Rows are points. The last column is the point's height on a tilted bowl or saddle (a function of degree 2), plus a little noise. Along how many of its main directions does it bend up, bend down or stay straight?

Points (16 x 4):
[[ 58 -24 -34 -18]
 [ 24  42  18 -52]
 [ 54   9  47 -66]
 [ 38   3  35 -54]
 [ 12  86  31 -45]
 [ 73 -23 -29 -21]
 [-27  25 -49  -2]
 [ 75  37 -32 -50]
 [ 34  20 -58  -9]
 [ 14 -17  42 -37]
 [ 28  17 -31 -28]
 [-17  17 -49  -7]
 [-29   7   8 -24]
 [-29  43  17 -16]
 [-30  -3  43 -22]
 [ 31   0  34 -49]]
Directions: 2 up, 1 down, 0 straight

Points:
[[-21 -30  38 -23]
 [-24  -8   7   7]
 [ 79 -40  -4 -30]
 [-23  19   7  12]
 [-18 -36  -8  32]
 [-32  11 -34  31]
 [ 22  24  20 -19]
 [-31  68  43  17]
 [-11  40 -12  29]
 [ 27 -41  29   4]
 [ 13  -3  10  -9]
 [ 50 -43 -40 -30]
 [-70 -13 -44  62]
 [-13  57 -28  49]
 [ 82 -14  34 -49]
 [ 51  36  20 -40]
 [ 15  24  69 -78]
 [-76   1  -9  39]]
Directions: 1 up, 1 down, 1 straight

Points (26 x 5):
[[ -5 -65  44  15  70]
 [-44   3 -44  18 -63]
 [  0 -36 -24 -17  -4]
 [  7  46 -18  42  10]
 [-26 -23 -15   4  -1]
 [  8 -34  18 -34  23]
 [ -4  46  -4 -16  10]
 [ 32  51  53   0   3]
 [-25 -47 -44  30 -40]
 [-58   7 -45 -22 -35]
 [ 31 -26  68  27  38]
 [-53   9 -37  44 -65]
 [-28 -44 -19  74  39]
 [-36   8 -53  11 -67]
 [-53  -3  -9 -20   4]
 [ -7 -19  -1  51  31]
 [ 34 -91   1  18  -1]
 [-23 -33 -48  95  -9]
 [ 43  51 -31  25  34]
 [ 12 -39   4 -31  16]
 [ 17  24  31 -47  21]
 [ 26  34 -60 -61  72]
 [-44   0 -31 -58  47]
 [-15   9 -16   0  -7]
 [ 34  10  -8 -11   9]
 [-12  31  10 -15   7]]
Directions: 2 up, 2 down, 0 straight

Points, 24 rows:
[[  3 -27 -24 -36  17]
 [-38   3 -25 -74  12]
 [ 58 -25  12  31  28]
 [-57 -13  59 -35  77]
 [-22  23   9  35  -1]
 [ 28  -2   5  37  16]
 [-13  -6   0  38   8]
 [-19 -28  14 -23  26]
 [ -6 -26  17 -52  19]
 [ 41  54 -11 -26  43]
 [  0   4  53 -29  35]
 [-41  18  14 -28  23]
 [ 25  20  19   9  18]
 [ 18   4 -11  -3  14]
 [ 27  30 -32  17  20]
 [-60  -8  17   8  31]
 [ 55 -37 -44  19  59]
 [ -9 -37  74 -11  54]
 [  5 -33  17 -26  20]
 [-22 -47 -15 -24  34]
 [ 14  -6  -9  31  14]
 [ 95  17 -46 -45  73]
 [ 46   5 -45  -2  39]
 [ -7  45  47 -50  54]]
Directions: 2 up, 1 down, 1 straight

Points, 43 rows:
[[-42   8  11  31  11  36 -21]
 [ 28  85   9  47 -17   3 -48]
 [ 10  12  -3 -45 -25 -15 -20]
 [-32  -1  52  16  56  43 -33]
 [-40 -33   0 -18  -2  75 -38]
 [-24 -26 -44  -8 -21  69 -35]
 [-21 -42 -71  22 -12 -53 -55]
 [ 25  59  37   5  16  -7 -33]
 [  8 -40  20  -9  37  53 -26]
 [ 44  35  20  20 -19  54 -36]
 [  9 -18   0  -2 -10  24 -14]
 [ 47  13 -22  31   4 -19 -27]
 [-50  -8  14  -2  49  15 -24]
 [ 49 -31  -5  -2 -39 -47 -32]
 [-53   9  61 -29 -42  20 -34]
 [  7  21  37  12  27  -9 -18]
 [ 66  78   0 -54 -43 -67 -69]
 [ 68  40 -37 -15  -4  40 -50]
 [ 31  -8 -43 -26 -21 -18 -29]
 [-25 -29  46  82  18 -25 -45]
 [-71  37  33  27  47  -7 -46]
 [-13  27   0  62   5  36 -27]
 [ 11 -95  26  46  15 -16 -42]
 [-31  -9  -7  20 -21 -10 -15]
 [ 49   5 -13   4 -32   6 -23]
 [ 25  18 -11  28  19  60 -28]
 [  0  -9  18  25 -28  19 -15]
 [ 14  91  80 -17 -14  51 -76]
 [ 18 -24 -74  45  -5 -68 -64]
 [ 62   7 -14 -17  35 -13 -29]
 [-83  39 -38  38 -17  -6 -34]
 [ 12 -21 -30   3  15   6 -17]
 [-24  13 -33  21 -28   4 -14]
 [ -6 -12 -14   3   9  24 -14]
 [ 28 -59  16  -3   3 -75 -33]
 [ 33 -17 -59  -7 -25 -32 -39]
 [-33 -25  -1   4  19  27 -18]
 [ 24  45 -50  28 -49 -63 -48]
 [ 43   5 -18  50   5 -26 -30]
 [ -3  13  27 -31 -36 -14 -14]
 [  3  71  58 -29  15  33 -53]
 [-33 -11 -63  15  33  19 -32]
 [  2  24  47  44  -8  53 -36]]
Directions: 0 up, 5 down, 1 straight

Points, 41 rows:
[[ 33 -13  44 -24 -27 -78 -13]
 [ 31 -36   0 -11 -83 -48 -64]
 [-14 -27  -2 -43  31 -25  -8]
 [-62  19  32   2  14 -33 -34]
 [-16   2 -18  89  35  15 -30]
 [ 31   8  -6 -31 -17  15 -11]
 [  2  68 -64   7  44 -40 -44]
 [-69  11   8 -28  23 -18 -46]
 [-40 -22 -20  59 -19  61 -50]
 [-33  -7 -50 -21 -72  26 -34]
 [ 26   5  -1   3 -61  36 -39]
 [-73  79  62  -1   3  45 -95]
 [ 27  34 -17 -15 -20  27 -15]
 [-66  -2  31 -38  63  -2 -41]
 [ 45  13   2 -27  47 -26   4]
 [ -8 -63 -86 -13 -27 -55 -48]
 [ -7  39  31   4   4   7 -14]
 [-15 -30  81  17  73   1  18]
 [-21  23  -6  -8 -47 -16 -41]
 [  4  35  95  23  31 -10  39]
 [  1  -2  72  -4  13 -57  30]
 [ 32  34  95  13   0  16   4]
 [ 21  -1 -55  -1 -38   5 -10]
 [ 55  28  26 -22 -28 -41 -25]
 [-12  10  68 -51  11  74 -70]
 [ 28  58 -28   2  31 -44 -24]
 [ 13 -30  -8  44 -30 -17 -20]
 [ 41   7  -1  37  22 -20  -5]
 [ -3   6  -8  25 -70  52 -48]
 [ 67 -25  37 -44  24  27 -24]
 [ 60  -5  24 -68  26  18 -10]
 [ -4 -18  -2  -9  -4 -49 -15]
 [-36 -22  -1  10  41 -11 -25]
 [ 18  55  22  -2  65  -9  -4]
 [ 12 -20   6  43 -22 -35 -12]
 [-82  30  40   2  21 -16 -54]
 [  3  48  33  42  15 -13   0]
 [ 48 -16  12  12 -64  24 -46]
 [ 60   9  -7  15  47 -10  -9]
 [-31  12 -37   7 -22 -31 -37]
 [  6 -20  44  51  -6 -13  11]]
Directions: 1 up, 4 down, 1 straight

Points:
[[ 39  16 -26 -12  44 -30 -11 -40 -24]
 [ -9  25 -35  16 -17 -21  -3  -5 -16]
 [-39   3 -14   0   0  -2  10  -2  -9]
 [ -1  -6 -53  20  18  15  -4 -32 -13]
 [ 14 -10  29 -12  -4  10  30  40 -11]
 [  9 -33  -7 -25  31   4  41  21 -20]
 [-27  -4  -4   1  -4 -18  24 -48  -7]
 [-15  -9 -20  17  -4 -58 -36  49 -54]
 [ 24  16  15  55  10  20 -13  25 -30]
 [-15 -21 -38  12  14  -9 -12 -47 -11]
 [-13 -42  -1 -10   2 -31  -3   0 -17]
 [  9  26 -33 -33  -9 -41  10  36 -31]
 [-62  22  22 -36 -21  14 -12  45 -42]
 [ 36 -38  17  20 -16 -53  14   7 -39]
 [-44  38  39  -4  11  23  16  41 -33]
 [ -2  54  -3  14  -4  75   4 -16 -30]
 [-42   9  17  20 -28  -2 -39   9 -26]
 [-37   2  -6 -58 -14  14 -51  20 -42]
 [ 41  25   0  13 -31 -21   9  -5 -16]
 [ -8  77  14 -46 -39  -4  -8 -35 -47]
 [  8 -63   6  38  41 -33  11  33 -76]
 [-12  34   4  20  -3 -16   3 -11 -17]
 [ 26  19  13  51  -9 -51 -25  28 -50]
 [ -4  14  31 -45 -13 -14  36 -25 -19]
 [-14  21  -3   9  75  17 -34 -39 -39]
 [ 19  12 -14   3 -22  23  59  54 -25]
 [-55  15 -12   2 -39  58 -20  14 -39]
 [-71  22   0   7 -72  13  20 -26 -39]
 [ -5 -35   9 -49  48  34  14 -33 -15]
 [  6  29  11  -5 -11 -52 -64  18 -37]
 [ -1  11 -46  -6  32  -4  -4  -9 -10]
 [ -1  19  -2   7  25 -11 -25  -6 -19]
 [ -4  16 -26 -23   5  -8  -6  51 -26]
 [ 46 -53  81   1  -3  -3 -49 -15 -44]
 [ 27  35 -49 -18  14 -36  30 -22 -21]
 [  8 -47 -12 -20 -28  16  27  13 -23]
 [ -9 -26  15 -28   5   1 -26 -29 -10]
 [ 80  35  -8  33 -18 -47  18 -17 -56]
 [-54 -32  39  57   6  15  52   4 -59]
 [-14  19  28 -50 -21   8 -46   7 -29]
 [-29  -2  -4  -1  12 -31  49   0 -25]
 [-25  35  10 -34 -34  33 -16  20 -29]
 [  1   2  21  35  67 -23  13  95 -95]
 [ 11  16  10   1  17 -27  70  -6 -35]
 [ -7 -13 -45 -24  17  29   6  13  -8]
 [-27 -23  12  40 -41   8  13   2 -25]
 [-23  16   0  19 -16 -17  24  -6 -14]
 [ 17 -11  50   5  -2 -17 -12   3 -13]
 [ 19  -5  10  42   6  -1 -15 -12 -25]
 [-39  12   5 -33   6 -33  30   8 -24]
 [ 28 -17   3  12 -37  29 -27  10 -16]
 [-47  25   6  -6  22  23 -11  21 -25]
 [-23  -7   3  12 -14 -21  51 -24 -20]
 [-11   9  17   4 -18  37   6   0  -7]
 [ 20   0 -12   0   5 -16  24   8 -11]
 [ 21 -34 -14   2   6  22  12  27 -14]
 [  8 -36 -53 -56  -6  34 -42 -55 -40]
 [-46 -13   0 -31 -29   5  18   0 -16]
 [ 10  45  -9   8   8  28 -19  13 -20]
 [-13  -1 -36  -2  15   6 -33  22 -23]
 [  5 -49  22  -5 -38   3 -13  -4 -17]
 [  9 -14   7  36  27   1  -1  26 -27]
 [-46 -34 -15   4  -6 -19   1   7 -22]
 [ 10 -20  47 -43   7  -1  25  19 -21]
 [-41  -9  13 -27 -35 -11  28 -34 -14]
 [ 21 -23 -33 -33  30  -9  10 -61  -8]
 [ 34 -34  37 -57  29   2  36   7 -36]
 [-10  45 -24 -58  11 -18 -29 -14 -30]
 [ -6  37  -5   8   1  -3 -29   9 -22]
 [ 43  29   1  49 -19   8  19  -1 -30]
 [ -1  10  -4   7 -29 -37  14  12 -14]
 [  4  -6  30  11 -25  -1  26 -20 -12]
 [-39 -11 -22  -5   8 -18  28  11 -18]
 [ 10  31  53 -30  30  17   4  26 -21]
 [  0  47 -50   6 -43  33 -22  25 -41]]
Directions: 0 up, 6 down, 2 straight

Points (64 x 9):
[[-32  43  -3  45 -19  18  10 -40 -20]
 [ 39  70  32 -11 -28 -34  43  50 -32]
 [-43  26   8  -1  -5 -33  31  31  -9]
 [ 20 -33 -15  -7 -49 -42 -12   3   6]
 [ 19 -30 -17 -22  10  33 -27 -16   9]
 [  3 -29   0 -26  13 -56  14 -14 -30]
 [  2  33  24 -56 -29  -9   8  33 -14]
 [ 16  33 -35  14  -4 -32  18 -50 -29]
 [-33 -26 -30 -64  15 -18 -40  52  19]
 [-44  16  39 -32  17 -52 -36  -1  10]
 [  0  16  33 -26  14  -4 -28  19  -7]
 [  8 -16 -18 -30 -41 -67  32 -42 -28]
 [ 23 -17 -14  12  -4 -22  13 -45 -11]
 [-34 -13 -34  -4  38  23  14  -7   7]
 [-39 -12 -56 -11 -21 -11  16  32  10]
 [  0   1 -28  20 -26  -9 -14   5  -1]
 [ -6 -57 -11  18  54  37 -13 -23   4]
 [-16  20 -25  27 -30 -64 -13 -33  -3]
 [-26  50 -25  23 -26   8 -10  11 -25]
 [  6  42  33  30 -27 -20 -58 -12   4]
 [ 56  -5   3 -37  -8   1  11 -53  -9]
 [-15 -25 -50  10  33  15  39 -11  -4]
 [ 20  -4 -14  36  33  51   0 -44  -2]
 [-56 -19  40  16  23  -5 -83  17   9]
 [-26  -9  16 -47  -6   2 -29  18   0]
 [-35 -27  11  66  -6   3  19 -10  19]
 [ -8 -10 -16  69 -46  -7 -18   4   1]
 [ 26 -67   6  17  14 -24   8   9 -19]
 [ 67  18  16 -52  26 -26  23 -22 -60]
 [ 50  20  -6 -37 -41 -25 -81   7   2]
 [  4 -27  19  85 -39  47  28  49  58]
 [-60   9 -16 -33   2  -7 -22 -15   1]
 [  7 -13  54  26  46   7   6  17  -8]
 [-44  28 -19 -45  49 -14  23 -13 -18]
 [ 29 -12 -45 -67  -8  36  10  -7  33]
 [ 11  13 -13  -6  -6   0  60  85  26]
 [  2  23  -2 -56 -10 -43   0  -1 -11]
 [ 70 -30   9 -21 -39  52 -53  38 -24]
 [-84  -9  11  78  13  -1 -67   3  -6]
 [-52 -10  28 -26 -37  34  37  10  16]
 [ 25  95 -23  35  21  27  64   1 -95]
 [ 39 -52 -77  -7  34 -40 -49  -2 -18]
 [-38 -11  74 -14 -73 -45 -10  17  39]
 [-23  63   0  12  21  36 -11 -51 -15]
 [  5 -72  -3 -38  -2  61  -4  28  29]
 [ 27 -28 -54  39  -1  51 -45 -46 -16]
 [ -4 -10 -15  27 -14  61 -29  40  -3]
 [ -7 -15 -19  27 -23 -26 -39 -35   1]
 [-15  -3 -12  52  13  60  36  27  14]
 [ 17  23 -11   2  14 -31  23  39 -16]
 [  2  -3 -52 -19  16 -20 -41  64  30]
 [ 37  76  -7 -44  39  34  13  -5 -37]
 [ 46 -39  -1   5 -18 -58  29  14 -19]
 [-11 -21   6   0  -5   0   0  15   8]
 [ -7 -28  27  11  -5  22  -2  27  17]
 [-30  24 -15  19  34 -22   2 -21 -14]
 [ 16  20  21 -14  13  28 -18  19 -13]
 [-14  18  28  57 -19   6  -2  12   8]
 [ -6 -20   1  27 -13 -87 -31 -78  17]
 [ 18  -7 -34 -32 -21  28   1 -20  17]
 [ -9   0 -33 -48 -11 -54 -15  -2   2]
 [-22  -4 -10 -19  28 -38  23 -14 -24]
 [-29  38 -24 -65   3 -42   6  -5 -14]
 [ 12 -34 -17  38   6  -3   1  21  -2]]
Directions: 3 up, 4 down, 1 straight

Points:
[[ 26 -38  40 -37  -7  24 -44 -17 -27]
 [-36 -24  25   3 -15  66   8  -8 -46]
 [-31  53  88   8 -26 -65   3  14 -44]
 [-48 -27 -22  -1  27  20  26  14 -29]
 [ -4  11  31 -39 -58  27 -29 -18 -50]
 [-21  51 -18  35   7 -29 -13  32 -38]
 [-30 -57  14 -12  -5   4 -24  56 -39]
 [-14  -6 -17  19   7  61  15   4 -34]
 [-68 -25 -30  41 -32   4  -7 -87 -85]
 [-32 -22  19  21  19  15 -58 -48 -39]
 [-35 -11 -28 -45   1 -11  26  -2 -22]
 [ 11  -4 -10  15 -16  -2  48 -37 -16]
 [ -8   0   6  -4  -8 -20  42  -4  -3]
 [-14  15 -15  35   0   2  89 -35 -33]
 [-12  26 -30  35  21   0   9 -39 -28]
 [-16 -17  26 -12  17  45   9 -21 -28]
 [ 30   1 -34 -11  55 -20 -32  29 -38]
 [-30  25 -42 -24 -20   6   2  15 -42]
 [-58 -17   6 -18 -26  30  -6  32 -45]
 [ 18  10   7   5 -36 -53  95  36 -37]
 [-38  30 -62 -26  12 -30  -8   2 -44]
 [-18 -19  45  25  39  10 -70  -1 -40]
 [-56  38 -16  43  -5  10 -27 -11 -47]
 [ 48 -46   8 -25  17 -72  17  21 -24]
 [ 10 -33  49  33  22  57  43 -21 -39]
 [ -1   4  25   7  -2 -85 -35  36 -30]
 [ 11  17 -27  31  -8 -12   6  41 -32]
 [  4  -5 -58   3  16  16  26 -21 -32]
 [-12  51 -62   2  41 -28  32  45 -57]
 [ -9 -22 -57   2  38 -48 -46  -5 -43]
 [ 52  38  36  64  67 -13  10  51 -56]
 [ 25  49   5 -22  35  35  23 -10 -38]
 [  0  -1  32  21   1   4  16  12  -9]
 [ -6 -57  18  49 -18 -11 -18 -24 -15]
 [ 23  20  -2 -37 -18   8  32 -22 -24]
 [ 14 -10  32 -13  21  -4 -72 -34 -30]
 [ -8   1   8  13  -3  38  28 -35 -23]
 [ -1 -34  39  61  33   5  -6 -18 -19]
 [-16  -1 -21  -2 -20 -18 -25 -36 -23]
 [-18 -13 -42   4 -39  25  31  58 -65]
 [ 18 -41  -7 -17  28  -9  53  40 -25]
 [-23  11 -47 -28  33 -24  27 -21 -25]
 [ 25  30   0  34 -53  33  76  28 -63]
 [ 24 -11 -21  18  -7  36   2  24 -23]
 [ 33 -22 -10  -2  17 -14  51  33 -18]
 [ -7 -26 -16  38   3  24  -1   2 -15]
 [ -6  10  32  48  -8  12  -4  30 -25]
 [ 16 -11 -50 -33  38  44  56  -2 -51]
 [-61 -19 -10 -27  -4 -16  10  28 -23]
 [-12  20   6  41 -16  -9 -15 -20 -18]
 [-31  -5  13 -13  41   2 -35  25 -31]
 [-19 -10  25 -49 -53 -12   6 -56 -36]
 [ 51 -12   5  11 -17  20   1 -16 -10]
 [ 14   0  82 -23  14  42   1  66 -84]
 [-29  25 -17  -4  -7 -38   8 -35 -16]
 [ 39 -22 -56 -23 -13 -26  -8  12 -48]
 [-12  26  22 -29 -14   1 -12 -22 -22]
 [ 37  -7 -12 -56  -9 -17 -11  25 -41]
 [ 52  -2   1  18   0  25 -31  35 -25]
 [ -4 -21  -3  41   1 -10  10  -1  -6]
 [-23  45  27  -8 -11  12  10   9 -29]
 [-12   7  39 -14  15  -8  -5 -36 -14]
 [ 20  -8  34  60  -3 -11  11  16 -10]
 [ -1 -25   3  10 -40  -1 -27 -32 -19]
 [-60   8 -10  39  19  -4 -19 -25 -34]
 [-16  44  61  38   4 -32 -11  -5 -31]]
Directions: 0 up, 7 down, 1 straight

Points (77 x 9):
[[ 25 -24 -19   1 -43  -6 -33  -9   4]
 [-15  14 -52   7  18  10 -30  -3  -3]
 [-62   3 -23 -11  -2   6   3  17 -47]
 [-22   7  35 -42  16  39  18  37 -17]
 [ 36  32 -33  19  36  29 -14 -51 -36]
 [ 25 -25 -33 -41  58 -31  -2 -12 -14]
 [ 47  -8  26  14 -43  -8  -3 -14   1]
 [-95  30 -61 -25  62  48 -41  -7 -54]
 [ 70  17   8  15   7  -3  35   3 -17]
 [-22 -24   2  14  18 -19 -38 -19  19]
 [ 10 -11  12  11 -58  32  29 -34 -40]
 [-64 -68  46  36 -33   0 -37  27 -95]
 [ -7 -44  21 -28   3  52 -55 -27  36]
 [ 15 -40  29  17   6 -11  -2  16  13]
 [ 29 -11  11 -55  13  19 -32 -11  33]
 [  2  23   9 -13   2  58  14   3 -13]
 [ 51  -3 -23  -2  33   3   6  44   3]
 [  4  68  45 -11  44  52 -54  -1 -30]
 [ 27  49 -17  37  34  28  -4 -49 -38]
 [-14 -27  42 -18 -12  60   1  28 -11]
 [ 23  24  19   6  36   0  19 -17   2]
 [-14  51 -37  22 -21 -26  -6  31 -22]
 [-23  14 -62   1  -5  19 -23 -29 -39]
 [  1 -28  17 -30 -18  50 -58  15  18]
 [ 56 -17 -12  17   1 -26  10   1  -2]
 [-11  -6  44  36 -12   3   5 -20   2]
 [ 49   8   3 -14  -8 -51 -43  15  12]
 [-29  14  -4 -18 -37  42 -44 -20 -26]
 [ 51 -36 -36  21 -91 -18  23 -30 -74]
 [  9  35  47  12 -10 -50   1  10 -14]
 [ 25  -6  12 -25 -26   9  29  -6   2]
 [-25  25  76  19 -31  -1 -16 -35 -18]
 [ 24 -61  18 -28 -21   3  28  37   0]
 [ 23 -22   3 -10 -23  18  15 -12   6]
 [-12 -27 -27  48  50   3  52  57 -41]
 [  1  39  -1   0 -14  11  63 -63 -62]
 [ 25 -80  14 -34 -38 -50  -5 -34  -8]
 [ 17  51  -1  -2 -25 -38  16  14 -14]
 [-38  -1   3  73   5 -43  22  22 -53]
 [ 34   6  81  45  86 -31   1 -15 -37]
 [  5 -27  36  -6   7 -40 -12   3  14]
 [ 27  19 -38  25  -1  27  53 -26 -50]
 [-43  32  45   8   4   7 -63  -5   6]
 [-60 -11 -36  42 -46  -9  -3 -12 -94]
 [-37  61  35  17   8 -19  13   8 -14]
 [ 40 -39 -29 -44 -12 -63 -43 -35   2]
 [ 23 -36  13  21  13   9  38 -10   9]
 [ -6 -32 -43 -57 -10  14  23   7 -46]
 [  3  41 -46   8   2  20 -59  13  10]
 [ -9 -45  10   2 -38 -21  28  11 -35]
 [ 38  27  -6  37 -27  51  -1  43 -16]
 [-14  24  36  -6 -31   9  16  -7 -13]
 [-33  17  21 -27   9  57 -21 -27  -6]
 [ -1  44  18  28 -58 -21 -20  -6 -27]
 [-38  14  -9  37  36  34   8   7   2]
 [-31 -26 -31 -21   4  -3 -83  11  15]
 [-64  38 -38 -25 -11 -11  -4  18 -54]
 [-18  47 -22  16  -3  53  68  -3 -58]
 [ 20  40 -32   1  37  44  -2 -74 -70]
 [ 31 -40  51  13   7 -29 -36 -41  26]
 [  8   4 -11  22   2   5  -4  -7   8]
 [  0  18  25   6  -7   5 -23  59 -17]
 [ 47  10 -76  15 -50 -47 -38   4 -29]
 [ 25 -74  17 -10 -26 -25  39 -16 -14]
 [ 32   5 -42 -39 -80   4  16  10 -43]
 [  7   7   2 -34  31 -11   9 -28   8]
 [-12   1 -23   8   4  34  -9 -20  -5]
 [-75 -64  -8 -21 -37  13 -73  21 -92]
 [-53  52  24  18   2  11  -7 -35 -10]
 [ -7  -7   5  25  12  26  45  58 -19]
 [ 24  18 -27 -50  11   4 -82 -16  32]
 [-19  -3 -37 -66  28 -32   0 -35 -33]
 [-18  14  14  37  -2 -47  21  43 -40]
 [-24  16   2  24  -6   6   8  11  -8]
 [-59 -20  10   6  -3  37 -24  38 -38]
 [-24 -12  56   0  15 -18 -36 -35  33]
 [-29 -34  -9 -22 -68 -59  18   8 -85]]
Directions: 0 up, 4 down, 4 straight
